Each row of a before or after table is a point. The points were changed in one or more steps. Then noise was added and the rows were shuffled. The steps act on how far a point lies along the listed directions, d1 being the first. Name the steps. A step turns or swaps two directions, mirrors them in a line or flattens them onto one, adds a multiple of one to another, or multiplies one. Angles are multiples of 10 degrees, from the lower direction toward the higher: turns from -170 to 170, lines from 10 to 170 but not 90. Use the fewest steps. Two steps may share a direction if one is a turn and the other turns, adds or multiplies; they go together, in the order done. Otherwise the lowest direction goes first.

Directions:
(1): [ 3.8 -1.4]
(2): [-1.4 -3.8]
Before:
[[ 5.1  2.7]
 [ 2.3  3.3]
 [-2.1 -5.2]
 [-3.3  0.2]
 [ 0.0  2.8]
 [-1.0  1.4]
 [ 6.2  0.4]
 [-3.2 -5.4]]
After:
[[ 5.9 -1.1]
 [-1.1  0.1]
 [ 4.5 -0.8]
 [-2.2  0.4]
 [-3.2  0.6]
 [-0.5  0.2]
 [-1.2  0.3]
 [ 1.7 -0.2]]
Steps: flatten d1 and d2 onto the line at 170 degrees

Directions:
(1): [ 1.3 -4.4  2.2  2.5]
(2): [-0.1 -1.2  2.9 -4.7]
(3): [-0.6 -3.3 -4.2 -1.8]
Before (13 x 4):
[[ 0.0 -0.9  0.5  4.2]
 [ 0.6 -1.9 -3.5  0.8]
 [ 0.8 -1.8  2.6  3.6]
 [ 0.0 -0.4 -3.4  2.1]
 [ 1.5 -0.7 -1.1  2.2]
 [ 1.2  3.9  3.1  1.0]
 [ 0.3 -2.4 -1.0 -0.1]
 [ 1.5 -4.5  1.3  1.3]
 [ 0.7  0.4  2.0  1.4]
 [ 0.4 -3.6  2.9 -3.0]
 [-1.4  1.7 -2.6  0.7]
 [ 0.0  0.7  3.5 -1.9]
 [ 1.4  1.6 -3.5  2.9]]
After:
[[  0.8  -4.0   2.1   6.4]
 [  3.1 -10.5   4.4   4.1]
 [  0.9   5.5   1.7   1.5]
 [  2.2  -2.5  -0.1   2.9]
 [ -0.1   0.7   3.3  -1.2]
 [  0.0  -0.4  -3.0   1.7]
 [  1.0   2.8  -4.0   2.1]
 [  1.2  -0.8   2.4   2.6]
 [  0.8  -4.4   0.1   0.3]
 [  2.3  -6.5   4.7   6.9]
 [ -2.4   4.2  -3.9  -1.0]
 [  0.9  -2.8  -2.5   0.6]
 [  1.4  -6.8   4.7  -1.4]]
Steps: multiply d1 by 2.5; add 0.3 times d3 to d2

Directions:
(1): [-3.0 -6.1 -2.0  0.3 -1.0 -2.4  1.5  1.5 -3.3]
(2): [-5.3  2.1 -4.6 -0.2  1.0  4.2  0.3 -0.2  0.3]
(3): [-0.5  2.1  1.5 -5.1  3.7 -0.9  2.5  3.7 -2.4]
(4): [ 0.7  2.4 -3.8  0.0 -1.3 -4.8  4.4 -0.8  2.8]
Before:
[[-2.0  0.4 -1.5  3.4 -1.9  3.9 -2.2 -1.1  0.0]
 [-2.9 -2.7 -1.4 -0.1  2.2  1.6  1.4  2.0 -4.2]
 [ 3.6  1.2  0.9  3.5 -2.4  0.7 -1.0 -0.2  3.6]
 [-0.4  1.2 -3.7  1.6 -1.7  0.4 -1.1  0.0  2.3]
 [ 0.5  3.5 -4.5  1.4 -1.9 -1.1  2.5 -2.4  5.0]
 [-3.2  0.7 -2.9 -0.2  1.5  5.3 -2.3  0.9  0.0]
 [ 0.6  2.7  5.0 -9.1  5.4 -0.2  2.5  4.3 -5.6]
 [-4.1  2.6 -1.5  2.0  0.3  7.0 -3.3 -2.3  1.7]
 [ 1.4 -0.3 -1.4 -0.2 -1.2 -4.0  0.3 -0.7  1.1]
 [-2.9  4.1  1.0 -3.3  3.6  5.0 -2.8  2.7 -2.3]
 [-2.0  0.3  1.0  1.3 -1.9  6.8 -2.4 -1.7  2.2]]
After (11 x 9):
[[ 2.1  0.8  5.0 -1.8  2.4  2.7 -1.0  4.4 -1.1]
 [-2.1  2.9 -2.0 -0.6  0.6  1.4  1.6  1.1 -0.8]
 [-4.2  5.2 -5.3  0.5  0.1  1.3  3.1 -1.6  3.4]
 [-1.9  2.7 -7.4  1.3 -1.0  0.1  2.0 -1.0  3.7]
 [-0.6  0.2 -1.5  0.4 -0.2  2.3 -2.8  1.4  0.4]
 [-2.2  3.6 -1.2 -3.2 -0.2  1.7  3.8  0.7  2.0]
 [-1.6  5.3 -8.1  2.3 -3.3 -3.0  2.7 -3.0  5.3]
 [ 3.0  1.4 -4.4  2.9 -5.5 -5.1  3.2 -5.6  4.6]
 [ 0.9 -2.3  2.7 -0.7  0.6  0.6 -4.2  0.3 -1.8]
 [-1.1 -1.1  0.7  1.8 -0.5  5.8 -4.5 -1.7  0.6]
 [-1.3 -0.7 -5.3  3.4 -0.9 -1.7  4.0 -1.2  0.0]]
Steps: multiply d1 by 0.7; add 1 times d2 to d3; turn d3 and d4 by 140 degrees
